Each wall is flat, endless, passes through zero and stands at right angles to its row. A trip goes straight from one point to another. Which walls does it cross, in order?

Walls:
(1): [ 4 14  9]
(2): [-6  4 25]
Trips:
[-7 52 13] to [ 5 13 10] -> none
[3 7 7] to [-13  -9 -12] -> 1, 2
[29 45 18] to [  7 -60   2] -> 1, 2
[-21  -8  -7] to [ -1 -13 -20] -> none
[8 4 8] to [ -7  26 -25] -> 2
[-20 -11 -28] to [-16  22 -24] -> 1
[ -2   6 -27] to [  0  21 -20] -> 1
[ 34  -6 -25] to [  8 -22 -26] -> none
[-20 -44  11] to [-36  21  20] -> 1

Walls:
(1): [ -2  10  -2 -22  33  -9 -18  -5  -7]
(2): [-13  20   5 -38   1  -8 -36  -4   4]
(3): [-26   5  17 -14  35   3  -7  24  -4]
Trips:
[-11   1 -14   2  -1   8 -13  -2 -30] to [ 11  13 -26  -7   9 -22   1  -5  33] -> 3
[-54  39  22  -3  17  30  -4  35   1] to [ 10   1  17 -16 -11   7  -6  10 -21] -> none
[  1  13 -23 -26 -10  -1  11 -14 -27] to [  9   8  -3 -10   2  25  52 -17   1] -> 2, 1
[ 32 -18   1   1 -13   1 -44  -3 -40] to [ 4 -9 -9 -2  8 -8 10 11 24] -> 2, 1, 3
[ 14  -5 -20  60 -17  -4  -4  17 -14] to [-36  -2   5   5   0  18  19  18 -18] -> 3
[ 11  10  -3  -3  15  31  11   8 -23] to [  6   4  32  -8  38 -30  27   5   1] -> none
[-30 -16  40   3   3  13   7 -25   3] to [ 39   5  26  -2  24  26  14 -16 -35] -> 1

Walls:
(1): [ 29 -16  29   5 -16  32  14   0  23  15  10 -14  12   0  29  -2 -30  28
  -9   5]
(2): [ -4 -11  17  35 -20  20 -12 -23  24  -2  10  -2 -16  11  -4 -10  -3   4
 -14 -19]
(3): [ 10   8   6  10   5  14  -7  -1  28   6  18  22  11   9 -38   1  28 -14
  10  12]
(4): [  6 -22 -50  29  39   1  17  21 -17  -7  -9  45 -16  -7  10  28 -35  18
  18 -20]
Trips:
[-11 -11   2  38  16 -16  -5 -11 -13  26 -21  11  11  -5 -30  -1 -15  35
  -9   9] to [-34  -2 -60  -4  11 -54  -4   5 -11  17 -12   1 -12  20  11 -16 -11  -8
  15  -3] -> 3, 2
[-21 -15   9 -41   4 -20  14 -30  15  21   9  22 -10   9  47   5  -3   0
 -38  -8] to [  6 -36 -14 -32  17  10  10 -29 -30  -3   8  30  42 -22  -4  18  18   7
  20   0] -> 2, 4, 1, 3
[  4  18 -14  -7   1 -24  34  -4 -41   8  13  24  15 -10  28  10  -9  13
   7   2] to [ 24 -10 -14 -35   9   9   8  -3 -13 -16  11  27 -10  19   1  36  20   6
 -32   3] -> 3
[ 20 -29  -2  10  10 -29   1 -16 -20  13  43   5  40  -3 -33 -22   9  43
  25 -17] to [ 22 -10  -2  24  11  -1 -30  -7 -35 -30  12  11 -18  28  18 -16 -39  22
  22 -17] -> 2, 3
[  7  15   5  56 -12 -16 -17  -8  16   6  17   0   3   4  10  -2  10   0
  -7  -6] to [ 35 -12  15 -27 -29   0  28  14  -6   4   2  16  26   7  40  -5 -14  18
 -41 -28] -> 3, 2

Walls:
(1): [ 12  13  60  15  33  19  23 -38 -15  -5   4  -8  -2 -32 -19 -32 -14  11
   0  -8   9   7  -8  -7  -3  49  -1   8   7 -22   9  32  15   5  22  -8
   4  17   4   8   9   4   2  -3  -2   7  25 -12]
(2): [ 28   2  15 -13   4  -6   7 -21  33  -2  13  20   2  -1  13 -16 -11   3
   9  10   2  -1  11  -9  20  -6  17 -11   6  10  41  27  -2   3 -12  -3
  -2 -11 -16   3 -33  15  -6   2   6  11 -32 -25]
(3): [-24  23  -5   3   2   7  19  26 -31   0  14   2  -1 -21 -31  41 -20  -3
 -14 -14   4  -1 -21  17  17  20  42 -27 -10 -18  10  27  -7  -6  -3 -16
  -3 -38 -12 -18 -36 -37  10  12  -6 -39 -33  -9]
(4): [ 23   6 -37  18 -16  11 -37   9   4 -25 -21   5  15   1  11 -27  42 -23
 -29  11   1  12 -12  -4 -35  11  11  17  15 -12  -2   2  14   9  -2  -3
  -6 -38 -11   3 -17 -10  19 -16 -32   3 -17  58]
(5): [-14  15 -16 -12  14   1  10  19  -6 -12  17 -14   6  -8 -34  -1  18 -12
  22 -40 -16 -24  10  12  12 -24  -4  35 -18  -5 -21  22   7  -7  -7 -10
  18 -25  14   7  29  13 -17  36   7  27  17  22]
(6): [-16 -29  13  17  22 -30   9  11  13  19  16 -12   8 -34 -19  -1  24  26
 -44   5 -11  24 -23  12 -10  10   6  -4  15 -30 -18 -30   5 -15   6 -22
 -19  15  -5  10   2  13   7  38 -14  12   9 -11]
(7): [  1  -3 -24 -25 -13   6 -20 -14   9  -6  -7  20 -10  35 -11 -21  -1   0
   2  24  15   4  -4  20  23  33  33  22   9 -46 -14 -11  -1 -18  -2  29
 -36  -9  23  -9  32  36  -9  -9 -29 -12  13 -13]
(8): [-20  -9 -10 -17 -22  23 -18 -18 -26 -10 -14  -2  25 -18  23  22   3  18
  -9 -19  14 -22  12 -28 -19  -5  -8  -3  -2   9   2 -10   3   5   4   4
  32 -21   8 -24 -20   5  11  10   4  12   9  37]
Trips:
[ 20 -15 -17  31   9 -44  -4  22 -20  -8  34   5 -31 -26 -45  11  -8  12
  -5  30  13 -15  35   1  -3  -8 -15 -16  20 -36  -7  24  -7  -3 -14 -11
  -3 -16   5   0 -14  38  12  -1   0  -8 -14 -30] to [ 20   9  16   0  13  -2 -15 -10  -1   3  11  23  -1 -20 -53  -9 -28  -1
  -6 -15  -2 -18 -19   0   2 -30  15  -1  14  16  -1   5   7  15 -13  -4
  -7   5  20   3   9   4   6   8   4 -24  -9 -18] -> 7
[ -3 -10  20 -12 -14  10  -6  -4  22  27  33  24  43 -48  -7  -3  12 -31
  13  13  20 -10  22  15   6 -18  14 -33 -21 -21   3  15  15 -29  -1 -12
  -5  41 -26  -3  13  -8 -33 -19   1  10  -6 -10] to [-19   1   9 -12   0  -3 -51 -13  10  26 -13 -11   5 -13  10 -23 -19  15
   0  -9  -2  11 -14  30  21 -29   7  10  10 -10  16  -7   2  -4   3 -13
 -27  11 -43 -17 -22 -18  -5   6 -41 -10  12   2] -> 7, 1, 4
[ -3  41   9 -12  -6  26   3  41  22   4  18  -6 -18  13  14 -14  22 -20
 -22 -24  21 -27  34  -9  28  25 -20   1   5 -15  10 -15 -20  18 -33  13
   2  -2   6   2   6 -11  -4  15  31  17 -34 -11] to [  8 -13  -9   9   4 -12  -4  -6  22  -7  15   2   6   6  -7  22  14  12
  32  24  33  -4 -28   2   8  18  13  15   2 -11   3  12  15 -17 -12  -9
   1 -33  17 -14  17   5  13  18 -38 -15   7 -13] -> 7, 4, 6, 1
[ 11 -14  -1   7  10 -23  13   2  16  28  12  50 -16  -6 -45   0   2  12
 -15 -11  -8   6 -20 -26   5  13 -29   9 -10 -20 -15  33 -15  28 -16 -15
   6  11 -40 -21   8   4  48  13 -13 -20  17 -20] to [-33  10 -14  15 -11 -27  16  48  -1  25   4  18   4  -9  12  -5  -3 -28
  15 -11 -16  31  -5  15  -1  19  -1  12  -8  14  25   8  40  21  12  -5
   4  -8  -6 -13 -53 -13  16   2 -19  17  11 -19] -> 4, 1
[ -9 -38  15  28  32   8   3 -13  17 -22  26  21  -5 -17 -11   8  15  40
 -18  -2 -11   9   6  -2  -6  22   0 -23 -18  21   9 -12 -13 -29 -12 -26
  10 -20  -9 -29  -1  13  -9  -9   2  14 -25   7] to [ 20  -3  13  21 -32   5   1 -17  -6 -18   7  -4   3  -2  19   9   3   6
  25  26  19   3 -18 -35 -35  25  -5  -9 -26  14   5  20  20  -2   7 -16
  15 -31 -18  -6  12  12  33   4  17  38 -25 -28] -> 4, 6, 3
